Every row gives one point. To make a cloud, some directions were put in groups of two or more. Within a group, all points are equally far from the middle, so they leave a hole (a ring in 2 directions, a hollow ball in 3). The other directions are filled evenly. Then the cloud was stretched, turned, moved and blurred a little. How many holes are there, and how many directions does each take, smallest first?
(in the rows, 128 means zero)

Cloud (14 x 2):
[[210 183]
 [149 169]
 [ 94 135]
 [156 101]
 [168 175]
 [126 133]
 [139 127]
 [ 71  92]
 [134 191]
 [192 147]
 [114  70]
 [178 190]
 [172  47]
 [146 128]]
Holes: 0

Cloud:
[[115 170  62]
 [ 66 169 109]
 [ 71 171 146]
 [174  93 156]
 [126 204  98]
 [113  80  78]
 [200 129 139]
 [126 102  59]
 [191 160  94]
 [134 207 142]
 [150  73 147]
 [193 140 159]
 [184 129  76]
 [157 138 189]
 [101 183 174]
 [158 173 184]
 [186  92 119]
 [105 154  59]
 [114  72 153]
 [200 120 123]
 [118  66  98]
 [162  82  87]]
Holes: 1 (3)

Cloud, 21 rows:
[[135 180  76]
 [ 84 144  68]
 [122 180 123]
 [116 114  70]
 [158 211 108]
 [195 176 171]
 [ 68 126 143]
 [ 56 134  58]
 [102  92  66]
 [220 154 155]
 [ 84 166 116]
 [134 182 132]
 [ 85 181 128]
 [157 205 114]
 [101 149  70]
 [121  73  72]
 [167 107 125]
 [160  94 154]
 [186 121 168]
 [ 99 199 128]
 [ 80 166 138]]
Holes: 0

Cloud (31 x 4):
[[145 205 144 149]
 [101  50 116 158]
 [126 164 116  77]
 [182  90 105 190]
 [131 184 191 171]
 [166 136 216 144]
 [ 90 135  77 160]
 [105  48 155 133]
 [ 85 112 141  72]
 [ 93 126 211 155]
 [ 95 110 137 207]
 [158 143 214 113]
 [ 95 112 140  69]
 [122  78 149 207]
 [ 88 142 164 201]
 [139 165 180  80]
 [123 188 199 134]
 [104 110 141  67]
 [102 187 101 136]
 [ 86  82  93 107]
 [162 129 109 208]
 [132 125 184  73]
 [208 106 182 151]
 [ 89 146 166  75]
 [ 77 165 161 180]
 [187  80  96 122]
 [ 58 107 129  97]
 [ 78 191 162 130]
 [ 50 137 130 162]
 [117  49 126 110]
 [ 77 185 125 124]]
Holes: 1 (4)

Cloud:
[[135  85  90 109]
 [119  94  79 128]
 [136 180 140 172]
 [ 67 128 105 175]
 [ 61 121 199 107]
 [142  83 187 186]
 [169  86 156  87]
 [ 84 192 122 156]
 [ 93 156 224 126]
 [ 92 161 168  65]
 [ 89  63 177 172]
 [110  94  87 104]
 [ 63 149 209 143]
 [108 160 198  75]
 [136  59 154  91]
 [ 57 109 153 183]
 [146  95  84 141]
 [ 95  84 134  79]
 [158  68 176  97]
 [171 152 117 111]
 [ 53 143 188 164]
 [175 120 146  85]
 [107 199 120 144]
 [ 52 142 170 174]
 [ 77 183 105 141]
 [112 171 189 178]
 [159 132 125 181]
 [140 131 225 124]
 [ 78 143 173  70]
 [ 95  89 127  79]
 [130  68 180 185]]
Holes: 2 (2, 2)

Cloud (52 x 6):
[[100  71 160 177 150  60]
 [130  78  72 128 200  84]
 [127 173 138  54 110 172]
 [ 96  91 183 126 210 116]
 [ 91 164 104  76  91  63]
 [ 78 173 180 128 185 124]
 [ 67 112  51  91 131 118]
 [ 91 110 196  88 190  76]
 [170 111  98 169 173  63]
 [167  80 140  40 137 138]
 [ 83 159 129  88 165 189]
 [160 159 194 136  94 130]
 [173 108 207 141 161 103]
 [178 124 191 104 199  99]
 [158 168 131  51 113 166]
 [105 163 180  94  85 153]
 [ 92  75  75  60 121  99]
 [106 167  66  67 124 145]
 [ 86 160 189 146  99 104]
 [170 106 149 110 211 169]
 [ 79 134 144  75 177  41]
 [ 62  78 103 142  89 142]
 [183 145 118 114 146  47]
 [139 197 108 106 197 109]
 [141  81 179  43 132  92]
 [ 61 121 124 168 132  43]
 [117  84 174 124 216 128]
 [161 155  54 140 173 127]
 [181 137 107  85 198 162]
 [ 82 169 165  68 159  64]
 [114 187 146 118 193 169]
 [180 131 164  84 109 183]
 [126 144  74 164  93 170]
 [164 187 116 108 197  98]
 [141  98 116 102 210  50]
 [178  91 168 137  83 140]
 [115 166 139  81 122 199]
 [171 118 187 158 193 130]
 [107  55 170 104 102 145]
 [ 67 136 124 154 105  42]
 [151 142 130 152  59 137]
 [111  70 154 187 174  87]
 [ 92 154 174  92  83 156]
 [105 162 176  88  85 160]
 [146  63 146 137 172 183]
 [ 95  60 137 137  84  64]
 [172  87 145 127 145 198]
 [153 141 139 135 121 210]
 [ 97  81  73  81 195 109]
 [100 169 108 133  86  54]
 [ 58 127 148 156 177 159]
 [178 142  92 113 207 102]]
Holes: 3 (2, 2, 2)
